Each row of a before or after table is a point. The points were changed in one or more steps. Then noise was added and the rows were shuffled. The steps act on columns, c1 being the first. Name the steps. A step turns or swaps two columns, mirrors them in a line or flattens them onto one, adds a multiple of one to another, or multiplies or shifts one. Angles are multiples of 10 degrees, from the lower column toward the higher: turns from -170 to 170, lines from 10 to 170 but not 90. Use the fewest steps. Two steps may share a column if one is a turn and the other turns, adds or multiplies; they go together, in the order done. Otherwise the lowest column goes first.

Before (14 x 2):
[[-14  84]
 [ -2 -83]
 [-13 -25]
 [-53  57]
 [-43   5]
 [-38  24]
 [ 12 -20]
 [-17  51]
 [-39   6]
 [ 20 -25]
 [ 31 -45]
 [ 30 -36]
 [ -5  36]
 [ 68 -46]]
After (14 x 2):
[[-15 -14]
 [-34  29]
 [-20  33]
 [  9  53]
 [  3 -58]
 [  9 -57]
 [-42 -80]
 [ 33  77]
 [-37  21]
 [ 12  34]
 [ -3 -21]
 [ 27 -72]
 [-18  76]
 [ 10 -21]]
Steps: turn c1 and c2 by -30 degrees

Before (11 x 6):
[[-56  15  -8 -71  41  58]
 [-18  32  -2 -26  54  67]
 [-29   9  -2  -6  28 -60]
 [  9  20 -35   8 -66 -36]
 [-11 -24   1   1  63  -1]
 [ 41  27  63  15  -2 -41]
 [-36  19 -74 -40  39  56]
 [ 22 -75  45 -51  80  18]
 [ 58   0  19   7 -26 -39]
 [  7   4  17  41 -43 -10]
 [ 36  24  15   0  17 -29]]
After, 11 rows:
[[ 65  23  20   2  73  67]
 [ 33 -17  -4  -7  50  -1]
 [ 33  20  34  75  80  52]
 [-28   0 -35 -27 -39  -8]
 [  8  21  -2 -64 -51 -39]
 [ 20  17   1 -15 -27 -28]
 [-33   7   2   6   6 -65]
 [  1  -3  -1 -25 -76 -40]
 [ 24   9  65  16  95  63]
 [ 86 -58  62 -41  43  23]
 [-62  15 -15  30 -62 -37]]
Steps: add 0.7 times c6 to c5; turn c1 and c5 by -50 degrees; multiply c2 by 0.7; mirror c3 and c4 in the line at 140 degrees

Before (10 x 11):
[[-65  20  35 -59 -16  -9  20 -72  65  -5  59]
 [-23 -82 -37  14  60 -33  39   9 -47 -57 -14]
 [-30 -27 -45  42   1   4  44   6  15  -7 -18]
 [ -6 -13  -8 -51  69   4  32 -51  11 -57 -30]
 [-21  -4 -22  29 -18  12 -36 -35  51 -59  30]
 [  4 -82 -35  15 -21   1  34 -37 -24 -17  -3]
 [-38 -30 -23 -20 -39 -88  -3   3   4  34 -41]
 [-98 -60 -19 -36 -16  18 -23 -75 -46   5  28]
 [-61 -22   9 -49  21  15 -42  43  68  23  53]
 [ 20 -10 -40  49  65  13  44  -5   9  40  60]]
After, 10 rows:
[[ -6 -16 -15 -52  46  53  -8 -49  12   0 -28]
 [-37 -83 -46 -20 -50 -32 -42   2   4  -1 -42]
 [ 20  -6 -78  51  44  52   4  -5   9   3  60]
 [-63   2  19 -49   3  36 -81  45  70   0  54]
 [  3 -17 -69  13 -70  48  -6 -38 -25   3  -2]
 [-21 -65 -75  13  -7  85  -2  10 -48   0 -13]
 [-98   2 -39 -36 -49  39 -61 -75 -44   1  27]
 [-20  15 -46  29 -17  -4 -77 -34  51   2  30]
 [-30  -3 -92  44 -17  21   3   7  16  -2 -20]
 [-66   2  69 -57   2 -28 -19 -73  65   0  59]]
Steps: turn c2 and c5 by 40 degrees; turn c2 and c6 by -70 degrees; multiply c3 by 2; shift c7 by -40; multiply c10 by 0

Before (14 x 18):
[[  1 111 -33  11  52  38  40   6  -4 110  37  54  -9  29  69 -28 -81 -23]
 [-39 -34  10  19  -5 -10 -67 -35  28 -31  17  -6   6  -8  39 -81 -66  48]
 [-24  44  70  -5  60 -14  43  19  -4 -16  34 -12 -82  45   2 -44  26   7]
 [ 11  80  -7   6  37  92  23 -28  -9 -31  -7  12  -3  42 -36 -28  -5  35]
 [  1  39   5  49 -12 -11 -40 -24 -35  27  17 -33  17  26 -88 -50  20  47]
 [-82   9 -55 -20 -16  60 -22  11 -34 -25   8  16 -25 -44 -10 -26 -24  57]
 [ 33  28  13  74 -32  26  11   2  39  -8  18 -54 -71   5 -56  28  50 -42]
 [-50  38  -1  17  -4  -3 -42  -7 -36  11 -14 -61   1 -30  43  93  28 -29]
 [-82  35   1   2  35 -20  25   5 -88 -13 -91  66 -54  40  11 -50   7  21]
 [ 32  -4   8 -62 -94 -29  -3   0   1  85 -13  -9  27  28  47  46   5 -27]
 [-70   0 -12   0 -62  14 -15  -5   6   9  52 -43  36  -5  23 -38  31 -37]
 [-60 -46 -25 -39 -50  -2 -58 -44  30 -25  73  40  40  23 -15  25 -44  31]
 [ 39  57  15 -61   8 -28  26 -13  27  10  27  61  22  -8  16  26 -46 -28]
 [  5 -23  -7  -4  21 -36 -45  57  17  14 -25  19  -7  70 -51 -96 -64  16]]
After, 14 rows:
[[ 34  30  12  75 -34 -24   9   3  37  11  17 -52 -74   3 -56  27  50 -43]
 [  9  79  -8   4  19  67  23 -27  -9 -45  -8  13 -60  41 -35 -28  -3  35]
 [-49  39   1  16   0   0 -42  -8 -35  12 -15 -62   0 -32  42  93  26 -34]
 [-80  10 -57 -19 -24  30 -23   8 -30 -11  10  16 -56 -44  -9 -23 -25  59]
 [-84  36  -2   6  21 -50  23   4 -90 -29 -89  68 -32  41  10 -51   7  21]
 [-22  45  73  -6  45 -63  43  23  -2 -46  37 -13 -54  44   3 -46  26   5]
 [-61 -44 -24 -40 -55  24 -57 -45  31   4  73  36  33  24 -16  26 -45  30]
 [ 37  55  18 -60  12  -7  27 -10  27   3  28  64  35  -5  17  27 -48 -29]
 [  7 -21  -8  -2  26 -35 -47  58  19  -1 -25  20  16  67 -53 -95 -65  17]
 [  4  38   2  48   6   2 -38 -23 -37  30  16 -31  20  30 -90 -51  21  47]
 [-38 -34  10  18 -20  -5 -66 -37  28 -25  17  -6  11  -5  39 -78 -66  47]
 [-68   1 -10   3 -46  35 -17  -5   8  40  51 -43  18  -5  23 -40  30 -35]
 [ 32  -4   6 -61 -39  -4  -1   0  -2 121 -13  -8  39  27  46  48   5 -28]
 [ -1 112 -31   8 102  23  40   5  -6  70  37  54 -29  31  68 -28 -81 -23]]
Steps: turn c5 and c10 by -30 degrees; turn c6 and c13 by -40 degrees

Before, 13 rows:
[[-51  41  41  12   5  40  19  41  56  -5   6  57  43  -7  -3 -52  24  29
  -37  -3  -9 -41  15  -1  35  71 -46  27 -17 -59 -28 -18]
 [ -8  71  20  -4 -26  17 -54  -8 -33 -32  34 -25 -30 -13 -38  64 -32  -7
  -33   1  15  -8 -24   8  25 -10  -4  21  41  14  -9  39]
 [-51  -8   7  -9   6  41  76  27  28 -25  12  30  11   6  37 -20  22  48
  -54   3 -22 -79  32   4 -17  58 -70  -7  18 -81 -19 -36]
 [-24  58  29  16 -34 -45 -53 -15 -53 -22  29 -31   0 -19 -31   7   9 -33
    3  27 -47   1 -22   1 -22  -9  -4   8   4 -14  30  28]
 [-21  30  17 -16 -10 -49 -15 -17 -21 -26   7  33 -44  22  21  16  36 -43
   16 -15  -7  28 -26  48  20  -2 -12   0   4  -3   8  -8]
 [  9  50  21   2   1 -33   6 -10 -24 -63  -1 -13 -10 -36 -51  31 -16 -22
    9 -35 -26  21 -11  21  11 -20  45  12  23 -13  29  19]
 [-38  39  18  -6  15 -16 -52  -6 -44 -21  -7  -4 -26 -14 -16  28  17   4
   39 -15 -35 -11   0   4  40 -12   9 -28  23   2  31 -55]
 [-11 -10 -37 -62 -21  52  59  41  -4  43  69   7  35  -2 -19 -28  23  30
  -73 -47  21 -42  67 -75  42  19 -18 -47 -25 -37 -29   0]
 [-44 -34   9 -28   5  65  29  10  48 -12  -6  14  42  -9  47 -67  48  42
  -78 -34 -25 -61  56 -41  23  37 -43  -1  10 -17 -39  21]
 [-12  41  -6   1  -9 -37 -11 -54 -53 -35  20   1 -48 -28 -40 -16   6   5
   31  27 -13 -18 -43  34  30  17  32  17  12  13  -9 -13]
 [ 27  13 -74 -39  13  59   8  28 -49  36  62 -43 -12 -17 -50  44   5  -5
   19 -36 -34   0  23 -33  30 -12 -11  47 -27   7 -20  33]
 [-12  68  27  48  24 -12  -6 -21 -32 -15  14   0 -31 -29  28  -2  38 -61
    4 -23  -5 -30 -20  43  -7   6  30 -32  13  25  27 -39]
 [ 13 -16 -31 -47 -13  37  35  27 -27  38  73 -29  42   8 -70  11 -20  55
  -25 -61  -7  -4  25 -32   2  13 -51  32 -17  58 -14  -4]]
After (13 x 32):
[[  25   69   25    8   26   -4   -7  -69  -32  -16   14    0  -30  -27
    27   -4   38  -40    4  -24   -4  -28  -19   42   -8    6   30  -32
    12   24   28  -37]
 [  74   41   -5  -47  -11   12  -11  -26  -54  -38   20    2  -48  -29
   -39  -16    6   13   31   27  -12  -18  -42   33   32   17   32   15
    12   11  -10  -13]
 [-109  -33    9   -6    5  -85   30   42   49  -11   -7   13   41   -8
    47  -68   46   31  -79  -34  -24  -61   55  -43   22   36  -42    0
    10  -17  -38   21]
 [  97   30   17  -23  -10   14  -14   -9  -21  -27    8   32  -44   22
    20   16   36  -43   15  -15   -7   27  -25   47   21   -3  -11   -1
     3   -2    8   -7]
 [ -77  -16  -31    0  -13  -11   36   70  -27   37   73  -31   41    8
   -71   11  -18   32  -25  -62   -7   -4   24  -32    3   12  -51   31
   -18   58  -13   -4]
 [-120   13  -75    4   13  -16    9   43  -49   36   62  -42  -14  -17
   -50   44    5  -20   19  -35  -35    1   23  -32   29  -12  -11   47
   -27    5  -20   32]
 [  44   37   18   -9   14  -26  -52    3  -43  -22   -8   -5  -26  -13
   -16   29   17    3   39  -15  -36  -12    0    3   39  -12   10  -29
    24    2   30  -55]
 [  59   49   22   -8    0   31    6  -14  -23  -62   -1  -14  -11  -34
   -52   31  -15  -17    9  -36  -25   22  -11   22   13  -21   45   11
    22  -12   29   19]
 [ -58   40   42   44    6  -77   20   20   55   -5    5   57   44   -5
    -3  -53   23   25  -36   -3   -9  -42   15   -2   36   70  -46   27
   -18  -59  -27  -19]
 [ -61   -8    7   18    7  -75   78   37   28  -25   12   30   12    7
    38  -19   23   39  -54    4  -23  -80   31    3  -15   57  -70   -6
    18  -79  -19  -37]
 [ -30   70   20   -9  -26  -18  -54   -3  -34  -31   34  -25  -29  -13
   -36   64  -33   -6  -32    1   16   -7  -23    8   26  -11   -4   22
    41   13   -8   39]
 [  92   58   29   -5  -34    8  -52  -31  -54  -22   29  -31    0  -19
   -31    7    8  -25    2   27  -47    1  -22    1  -21  -10   -4    9
     3  -12   31   26]
 [ -95  -11  -36    5  -20  -45   59   82   -3   43   71    9   36   -1
   -19  -29   23    4  -73  -46   21  -42   67  -75   43   19  -18  -48
   -25  -36  -29    1]]
Steps: multiply c6 by 2; turn c1 and c6 by 110 degrees; turn c4 and c8 by -60 degrees; turn c8 and c18 by -20 degrees
